Each row of a before or after table is a point. One or more steps were done to the points. Then noise was added and the rows were shuffled. The steps act on how far a point lies along the listed directions, d1 being the first. Write out the steps. A step turns or swaps two directions, mirrors them in a line or flattens them onto one, adds a multiple of one to another, or multiplies one. Angles are multiples of 10 degrees, from the lower direction toward the higher: turns from -170 to 170, lines from 10 to 170 but not 90. Use the fewest steps. Two steps may share a direction if one is a turn and the other turns, adds or multiplies; they go together, in the order done. Otherwise the lowest direction goes first.

Directions:
(1): 4.5 -26.5
(2): -26.5 -4.5
Before (13 x 2):
2.1 -2.8
-5.7 4.6
-7.8 6.2
-4.2 -4.2
-7.8 1.5
2.5 3.0
1.0 -1.0
-5.0 4.4
-4.0 -3.4
-2.5 -2.9
-9.3 4.3
3.6 0.3
2.2 6.3
After (13 x 2):
5.7 -1.3
-1.5 1.2
-3.7 1.9
-3.2 -2.1
-0.7 -3.8
0.6 3.5
2.0 6.0
6.7 3.5
9.0 -1.6
10.2 1.1
1.3 -7.4
7.0 -1.0
1.3 4.7
Steps: turn d1 and d2 by 150 degrees

Directions:
(1): -28.5 7.7 14.7
(2): 13.3 28.0 11.1
Before (13 x 3):
-0.1 3.4 -0.3
-14.4 1.5 4.7
2.4 1.1 1.7
-8.1 -2.7 1.5
4.0 -1.2 0.2
-5.6 -5.6 -2.6
-3.9 -5.6 -0.8
-0.1 -3.8 -0.9
4.6 -0.9 -0.8
3.7 4.3 -1.9
3.8 6.2 0.3
6.8 1.7 -0.9
1.7 3.0 0.4
After (13 x 3):
-1.6 -7.9 -3.8
-8.6 -11.4 -5.1
-3.8 5.7 2.5
-2.9 1.9 -0.1
1.7 5.7 3.0
-2.3 2.4 1.3
-0.9 1.2 2.9
3.7 -5.2 -3.1
3.8 -5.2 -5.4
-1.7 5.8 0.8
3.6 -1.5 -0.9
2.4 2.2 2.5
3.1 2.8 2.0
Steps: turn d1 and d2 by -70 degrees

Directions:
(1): -3.1 18.9 28.0 18.9 20.3 -15.9
(2): -2.2 21.3 -16.2 -21.7 -2.2 -31.3
(3): -30.7 -26.1 -8.4 4.9 14.3 -15.7
(4): -30.9 21.3 -4.2 12.5 -21.4 11.6
Before (14 x 6):
-3.3 0.8 -1.6 1.1 -0.6 -1.6
3.0 3.5 3.6 0.9 -1.7 3.8
1.9 1.4 -4.5 -3.9 -1.2 -0.1
-4.6 -3.7 4.0 4.0 3.5 -2.5
5.6 0.3 11.0 10.0 1.1 8.4
1.7 1.9 1.4 -1.7 2.9 4.0
-6.4 -2.9 -0.5 1.2 0.4 -8.1
-1.7 -1.8 -3.4 0.2 -2.6 3.2
-2.0 6.3 -5.1 -1.9 -12.6 5.4
-8.1 6.1 -1.4 5.6 -8.2 0.7
-0.9 8.5 1.0 2.7 -6.3 4.8
6.1 -1.3 -1.4 1.6 -7.4 5.1
-4.7 -8.2 -1.7 -0.8 1.1 3.7
5.6 2.9 -4.5 -1.9 -1.9 2.2
After (14 x 6):
-1.1 -2.9 -5.2 -0.9 -4.1 6.9
1.5 -2.0 -7.4 -5.0 -4.2 1.6
-4.0 -0.2 0.0 -1.0 4.9 0.8
5.6 3.8 7.7 0.9 5.4 -6.1
-0.5 11.1 -2.6 -0.5 -7.2 -5.2
-6.3 1.0 0.7 0.8 1.7 -4.0
-7.6 6.9 -3.4 0.2 -3.0 -4.1
-6.3 1.4 -13.0 -6.4 -14.4 3.3
2.4 3.2 0.1 0.3 -1.3 0.3
-4.0 -7.2 -10.2 -2.3 -6.9 -1.9
6.3 -4.6 -5.3 -9.5 -1.2 1.3
-4.5 -3.8 -7.7 0.8 -3.1 4.8
-7.0 1.4 4.4 3.6 11.2 -17.5
8.3 3.6 6.8 2.2 -2.1 0.2
Steps: multiply d1 by 2; turn d2 and d4 by -130 degrees; turn d3 and d4 by -140 degrees

Directions:
(1): -21.6 -14.7 1.2 25.9 -0.2 -33.5 20.3 -1.2
(2): 33.5 8.9 -13.8 2.2 -25.8 -9.4 25.0 10.7
(3): -3.3 16.0 -2.1 34.8 7.5 17.8 -4.8 31.9
Before (14 x 8):
-1.5 2.1 0.8 0.3 1.5 0.5 -1.2 3.1
8.8 -0.4 -3.3 6.0 -6.7 -8.2 10.4 4.7
-0.4 -3.6 -2.1 -0.3 -3.8 -9.5 4.2 0.5
-2.1 -4.2 1.3 -3.4 0.4 -4.5 2.0 -4.1
-4.5 1.5 1.4 8.3 1.4 0.9 -1.5 6.7
1.5 0.5 -2.6 7.3 -1.9 -3.9 5.4 5.8
0.1 0.7 2.0 -5.4 -3.8 0.7 -3.7 -5.2
-5.4 -3.8 1.7 1.2 -1.8 -5.8 2.5 1.9
-3.1 -0.9 2.8 1.6 3.5 -4.6 2.9 1.2
-0.8 2.1 -0.1 4.5 -1.6 -4.1 3.5 3.8
1.4 2.4 -1.1 0.6 2.8 5.3 -1.7 0.2
5.6 -7.5 -1.8 -13.5 -6.6 -6.6 4.9 -13.2
-2.2 -0.8 0.0 1.2 1.8 -0.4 1.4 2.1
7.3 1.5 1.0 -13.8 -2.4 4.1 -3.6 0.4
After (14 x 8):
-7.6 1.4 0.4 15.5 7.3 9.5 -5.2 10.0
-6.5 -4.4 2.7 0.7 0.4 -3.8 0.6 1.1
0.4 4.7 -0.2 6.6 -4.9 3.1 -1.8 4.4
-4.3 -4.2 1.6 -7.2 3.9 -0.7 -4.4 -5.7
-0.9 -2.0 -0.5 -2.4 0.7 -1.5 2.1 -0.5
-3.8 -1.3 0.5 6.2 2.2 -1.2 1.9 3.9
0.6 -3.7 1.1 -6.5 -3.6 -6.1 2.2 -5.0
4.7 1.6 -2.3 -1.3 -0.9 2.7 2.6 -1.5
-2.9 -1.7 2.5 -0.5 2.8 -5.0 2.5 -1.0
5.2 5.9 -0.6 1.5 -1.5 8.0 -2.9 12.1
-7.1 -3.8 5.7 -5.2 9.1 4.0 -11.1 -5.6
-7.7 -3.4 1.0 0.8 4.7 -2.0 -5.0 0.4
1.5 1.2 0.5 -3.5 -1.1 -2.0 1.1 -0.4
-4.7 -0.5 2.8 -3.7 1.2 -2.6 -1.8 -2.9
Steps: turn d1 and d3 by -160 degrees; turn d1 and d2 by 140 degrees
